Rows are points. Each copy is the shape, with its points in the same order, turned, moved and blurred by noise. Is it also mirrored, or only turned?

Shape (6 x 2):
|  .07 |  .44 |
|  .15 |  .20 |
| -.62 |  .02 |
|  .06 | -.07 |
|  .52 | -.22 |
| -.20 |  .40 |
Copy 1 (6 x 2):
| -.41 | -.06 |
| -.20 | -.09 |
| -.03 |  .67 |
|  .07 |  .00 |
|  .25 | -.46 |
| -.39 |  .25 |
Copy 1 is: mirrored
Copy 2 (6 x 2):
| -.58 |  .15 |
| -.28 |  .14 |
| -.37 | -.64 |
| -.09 | -.04 |
|  .22 |  .37 |
| -.54 | -.19 |
Copy 2 is: only turned

Shape (7 x 2):
| -.25 |  .24 |
|  .34 | -.16 |
| -.17 | -.54 |
|  .25 |  .38 |
| -.34 | -.28 |
| -.05 | -.09 |
| -.26 |  .59 |
Copy 1 (7 x 2):
| -.25 | -.10 |
|  .46 |  .10 |
|  .15 |  .64 |
|  .17 | -.38 |
| -.12 |  .48 |
|  .10 |  .19 |
| -.37 | -.42 |
Copy 1 is: mirrored
Copy 2 (7 x 2):
| -.42 | -.12 |
|  .18 |  .23 |
|  .29 | -.39 |
| -.38 |  .33 |
|  .01 | -.46 |
| -.06 | -.11 |
| -.79 | -.04 |
Copy 2 is: only turned

Shape (7 x 3):
|  .03 |  .30 |  .21 |
|  .31 |  .39 | -.30 |
| -.41 |  .24 |  .29 |
|  .33 |  .45 |  .01 |
|  .66 |  .00 | -.13 |
| -.36 | -.39 |  .24 |
| -.44 | -.06 |  .15 |
Copy 1 (7 x 3):
| -.06 | -.16 |  .41 |
| -.41 | -.42 |  .05 |
| -.20 |  .30 |  .53 |
| -.16 | -.47 |  .32 |
|  .08 | -.53 | -.13 |
|  .08 |  .53 |  .13 |
| -.12 |  .45 |  .28 |
Copy 1 is: mirrored
Copy 2 (7 x 3):
| -.29 | -.22 |  .10 |
| -.31 | -.40 | -.39 |
| -.25 | -.37 |  .44 |
| -.39 | -.20 | -.33 |
| -.06 |  .03 | -.59 |
|  .33 | -.12 |  .53 |
|  .13 | -.33 |  .57 |
Copy 2 is: only turned

Shape (8 x 3):
| -.31 | -.34 | -.34 |
| -.02 |  .15 |  .19 |
|  .02 | -.51 |  .15 |
| -.17 |  .21 |  .08 |
| -.12 |  .18 | -.86 |
|  .04 | -.17 |  .11 |
| -.56 | -.16 |  .05 |
| -.09 |  .17 | -.23 |
Copy 1 (8 x 3):
|  .38 | -.31 | -.54 |
| -.12 | -.14 |  .05 |
| -.14 | -.07 | -.57 |
|  .01 | -.27 |  .14 |
|  .94 | -.13 | -.07 |
| -.09 | -.04 | -.30 |
| -.05 | -.62 | -.31 |
|  .30 | -.18 | -.01 |
Copy 1 is: mirrored
Copy 2 (8 x 3):
| -.09 |  .51 |  .13 |
|  .03 | -.11 | -.33 |
|  .45 |  .29 | -.02 |
| -.09 |  .02 | -.34 |
| -.68 |  .16 |  .35 |
|  .29 |  .05 | -.07 |
| -.01 |  .47 | -.38 |
| -.27 |  .05 |  .02 |
Copy 2 is: only turned
Copy 3 (8 x 3):
|  .21 |  .20 |  .41 |
|  .19 | -.17 | -.23 |
| -.19 | -.29 |  .32 |
|  .29 | -.08 | -.16 |
|  .24 |  .80 | -.06 |
| -.07 | -.19 |  .02 |
|  .48 | -.23 |  .30 |
|  .20 |  .19 | -.18 |
Copy 3 is: only turned

Shape (10 x 4):
| -.46 |  .02 |  .23 |  .56 |
|  .02 |  .26 |  .26 |  .04 |
| -.22 | -.56 | -.78 | -.31 |
| -.19 |  .11 | -.06 |  .39 |
| -.14 |  .20 | -.89 | -.24 |
|  .19 | -.13 | -.01 |  .06 |
| -.24 |  .06 |  .19 |  .02 |
| -.15 | -.22 | -.58 | -.13 |
| -.41 | -.09 | -.09 | -.15 |
| -.27 | -.14 | -.82 |  .18 |
Copy 1 (10 x 4):
|  .19 |  .20 | -.66 |  .03 |
|  .37 |  .09 |  .04 |  .31 |
| -.25 | -.54 |  .10 | -.77 |
|  .22 |  .26 | -.31 | -.12 |
|  .43 | -.20 |  .12 | -.90 |
|  .01 | -.02 |  .12 |  .06 |
|  .30 | -.19 | -.20 |  .14 |
|  .02 | -.30 | -.01 | -.58 |
|  .21 | -.39 | -.21 | -.17 |
|  .11 |  .02 | -.10 | -.90 |
Copy 1 is: mirrored
Copy 2 (10 x 4):
|  .38 | -.16 | -.56 |  .37 |
|  .08 | -.15 | -.42 | -.29 |
| -.44 |  .45 |  .52 |  .45 |
|  .40 |  .02 | -.23 |  .11 |
|  .03 |  .05 |  .72 | -.04 |
| -.02 |  .27 | -.26 | -.17 |
|  .00 | -.17 | -.34 |  .03 |
| -.09 |  .27 |  .36 |  .19 |
| -.17 | -.10 | -.05 |  .25 |
|  .27 |  .30 |  .49 |  .38 |
Copy 2 is: only turned
